Rows are points. Each copy is the shape, with its points in the same order, stretched, turned, moved and blurred by noise. Is it also mirrored, or only turned?

Shape (8 x 3):
36 32 36
26 -33 21
27 -44 -37
6 -6 50
-13 10 56
-17 1 -7
2 6 4
-4 29 12
Copy 1 (8 x 3):
-33 29 -8
-33 -35 0
-6 -65 -43
-29 -2 27
-15 14 37
18 -14 -7
0 -6 -8
6 17 -2
Copy 1 is: mirrored
Copy 2 (8 x 3):
-2 18 56
22 -44 30
67 -36 -22
-20 -42 41
-45 -25 37
-8 -5 -16
0 -6 13
-16 17 10
Copy 2 is: only turned

Shape (9 x 4):
-5 37 42 56
11 65 49 6
3 -9 -26 -38
9 -23 -14 -7
3 -20 7 -25
-15 11 11 45
-1 -23 -35 -7
7 -8 29 57
29 9 -3 16
Copy 1 (9 x 4):
56 44 27 28
60 48 -16 -16
-24 -24 -20 -6
1 -30 -2 6
-3 -16 4 -17
27 19 28 29
-14 -32 -9 19
59 -5 47 28
40 -17 -11 18
Copy 1 is: only turned
Copy 2 (9 x 4):
-42 28 -8 69
-46 9 36 57
18 -20 4 -26
27 3 -8 -10
8 10 5 -22
-23 14 -30 41
28 -11 -20 -16
-1 42 -22 46
22 5 6 34
Copy 2 is: mirrored
Copy 3 (9 x 4):
28 43 41 -1
64 13 26 34
4 -41 -30 -1
-5 -15 -20 -28
6 -38 -2 -8
0 36 12 -10
-21 -13 -37 -17
1 40 25 -29
21 13 -22 -39
Copy 3 is: mirrored
Copy 4 (9 x 4):
-30 -2 17 72
-52 36 36 48
-7 9 -11 -40
11 -6 -4 -15
-9 -7 13 -25
-15 -17 -7 43
11 -9 -24 -22
10 -22 14 53
15 19 5 22
Copy 4 is: only turned

Shape (10 x 4):
8 -31 -21 -19
-31 -32 -7 -21
-18 -36 -23 24
-24 -5 -23 -47
5 -29 -12 -17
14 -17 29 16
-19 22 41 25
55 -23 1 9
-17 -12 23 8
5 68 32 14
Copy 1 (10 x 4):
43 17 -10 2
49 -5 1 -32
51 -34 -14 13
29 24 -32 -35
41 14 3 -2
9 -8 33 22
-36 -34 21 2
17 19 11 55
10 -16 21 -6
-75 -8 -20 19
Copy 1 is: only turned
Copy 2 (10 x 4):
-9 17 13 -45
-39 -13 -1 -23
-30 11 38 0
-27 10 -45 -27
-4 14 5 -32
23 -16 28 -3
-3 -33 -8 51
49 17 42 -38
-20 -23 9 11
36 -15 -43 66
Copy 2 is: mirrored

Shape (10 x 6):
14 18 36 19 37 -23
12 31 -19 -34 46 -1
-56 -48 -2 -20 -17 -21
-36 -15 -26 -6 -5 -11
3 -48 11 45 -22 -28
16 -25 -24 -24 12 -28
-56 24 -18 -6 -5 -22
20 24 -6 14 44 16
15 -15 43 16 -43 41
-6 -31 -45 -41 19 41
Copy 1 (10 x 6):
1 35 32 -5 39 2
-17 0 -26 -27 39 -16
-2 -47 23 46 -18 -30
-11 -20 -5 37 -6 -16
41 13 23 53 -13 7
24 -3 -17 11 6 -35
-50 -8 6 29 -11 -24
-4 17 -19 -8 40 23
28 -11 28 -19 -25 51
14 -64 -36 -8 13 -7
Copy 1 is: only turned
Copy 2 (10 x 6):
23 -9 30 -37 23 -5
16 1 11 34 53 15
-77 -13 -7 -22 8 -38
-38 -4 -22 2 8 -22
-14 -39 -6 -40 -39 -28
-10 -32 10 32 19 -20
-27 31 -23 -7 20 -25
32 -11 2 1 24 33
-33 2 30 -33 -53 32
-39 -35 -16 44 24 34
Copy 2 is: mirrored

Shape (11 x 6):
6 -5 -36 2 22 -1
23 -45 10 61 -1 15
38 5 -8 -3 24 -46
-11 -21 -4 29 54 29
-4 -26 -1 5 24 -42
-40 -32 47 -16 -15 -27
44 -44 -2 -12 22 1
18 -13 -22 -20 -40 11
34 10 33 -20 3 -39
-53 3 -7 12 -10 21
17 -27 0 -25 -21 9
Copy 1 (11 x 6):
11 28 0 33 0 2
-11 6 -15 -4 -70 -26
51 -18 30 50 -21 4
21 70 -11 -20 -28 -32
24 0 57 26 -19 -23
5 -26 65 -23 0 -60
14 20 6 59 -35 -45
-25 -12 -12 46 10 -9
51 -42 29 26 -18 -22
-17 20 -1 -37 18 -2
-13 -7 -4 40 -2 -33
Copy 1 is: mirrored
Copy 2 (11 x 6):
25 -20 9 6 -6 26
-5 34 9 62 33 21
31 -26 8 27 -28 -12
18 -28 25 32 35 38
44 1 34 17 -4 -8
11 31 32 -20 16 -44
-11 -9 32 26 -19 8
-26 22 -14 -22 -18 4
1 -18 2 13 -25 -43
14 10 -6 -25 36 13
-26 15 7 -13 -15 -6
Copy 2 is: mirrored
Copy 3 (11 x 6):
1 -2 -19 34 13 10
43 -51 -3 23 -77 13
15 15 -57 -2 -9 30
-2 -14 30 52 2 55
-8 34 -22 11 -35 19
-39 33 31 -34 -55 -3
-20 -34 -46 3 -34 26
-3 -40 -25 -12 -11 -40
3 7 -38 -44 -22 30
-3 5 60 24 11 -14
-22 -35 -20 -18 -23 -17
Copy 3 is: mirrored
